Each row of a before or after table is a point. One or more steps were done to the points. Then noise was added and the rows were shuffled. The steps act on columns, c1 being the first. Name the steps. A step turns or swaps two columns, mirrors them in a line or flattens them onto one, adds a multiple of one to another, or multiplies or shifts one. Angles are multiples of 10 degrees, from the lower column toward the higher: turns from -170 to 170, lines from 10 to 170 but not 90. Use the fewest steps. Two steps may share a column if one is a turn and the other turns, adds or multiplies; they go together, in the order done. Otherwise the lowest column goes first.
In the rows, 128 means zero.

Before, 12 rows:
[[138 184]
 [144 112]
 [111 141]
 [126 139]
 [122 170]
 [125 153]
 [102 119]
 [154 191]
 [131 138]
 [152 176]
 [139 122]
 [ 67 124]]
After (12 x 2):
[[153 176]
 [130 136]
 [135 140]
 [127 124]
 [125 126]
 [132 131]
 [129 143]
 [146 151]
 [161 186]
 [119 106]
 [164 172]
 [114  96]]
Steps: flatten c1 and c2 onto the line at 60 degrees

Before, 12 rows:
[[142 138 122 115]
 [ 97 163 122 110]
 [144 166 109 130]
 [105 113 114 109]
 [153 110 138 141]
 [103 155 138 143]
 [103 159 114 165]
 [118 168 110 138]
 [134 116 145 158]
 [154 156 127 116]
 [105 119 122 147]
 [137 139 123 114]]
After (12 x 4):
[[103  95 107 151]
 [ 71 120 142 104]
 [ 66 127 105 151]
 [163 117 119 119]
 [192 111 103 127]
 [ 50 103  97 124]
 [169  94 108 143]
 [ 70 131 144 144]
 [ 66 108 120 173]
 [143 154 139 153]
 [153 118 119 118]
 [189 149 142 133]]
Steps: multiply c1 by 2.5; turn c2 and c4 by 20 degrees; turn c2 and c3 by -120 degrees

Before, 12 rows:
[[121 145 130 116 124 139]
 [164  98 125 146 142 113]
 [139  55 132 143 149 126]
 [161  63 108 175 137 146]
 [111 105 137 107  95 155]
 [132  87 134 145 154 154]
 [128 143 131 135 113  98]
 [ 92 125 115 109  96 165]
 [169 159 135 159 149 103]
 [142 136 116  94  96 145]
 [128 165 170 145 112 123]
 [122 136 130 158 144 129]]
After:
[[113 162 116 122  87 164]
 [116 126 131 150 113 118]
 [166 101 124  99 119 134]
 [114 124 170 181 113 142]
 [137 103 131 150 148 148]
 [152  98 134  86 151 175]
 [ 75 145 115 116 120 185]
 [155  89 132  44 142 146]
 [120 146 129 144 129 159]
 [ 87 139 136  91 106 175]
 [177 109 135 179 121 123]
 [161  63 107  70 117 166]]
Steps: multiply c5 by 1.3; turn c1 and c5 by -40 degrees; turn c2 and c4 by 70 degrees; multiply c4 by 1.3; shift c6 by 20

Before (11 x 9):
[[162 146  82 101 175 140 109 102  93]
 [101 107 175 140 101 135  64 124 115]
 [162 127  94 115 179 176 137 115 106]
 [105  70 142 171 117 141 112 105 122]
 [131 125 117 159 102 130  79 151 129]
 [146  63 141 117 163 145 117 138 116]
 [161 165 109 147 130  90 128 103 163]
 [130 139 122 138 106 138  96 110 179]
 [166 126  95  87 125 137 142 116 100]
 [159 120 138 105 164 162 171 138  82]
 [114 106 107  90 176 148 149 141  89]]
After, 11 rows:
[[126 154 162 120 131 154 163 102 143]
 [172 120  94 142 166 111 160 136 109]
 [ 93 136 118 104 106 133 129 111 142]
 [138 127 114 116 127 159 166 119 109]
 [ 64 114 128 148  99  81  99 123 124]
 [ 74 125 124 151 101 140 132 153 137]
 [149 113 105 123 174 146 113 141 108]
 [137 131  75 133 177 154 164 114 116]
 [113  87 118 167 119 112 108 104 138]
 [109 138 108 131 172 170 163 103 109]
 [119  83 113 127 163 114 148 139 121]]
Steps: swap c1 and c7; multiply c2 by 0.7; mirror c3 and c6 in the line at 140 degrees; turn c4 and c9 by 40 degrees; multiply c9 by 0.4
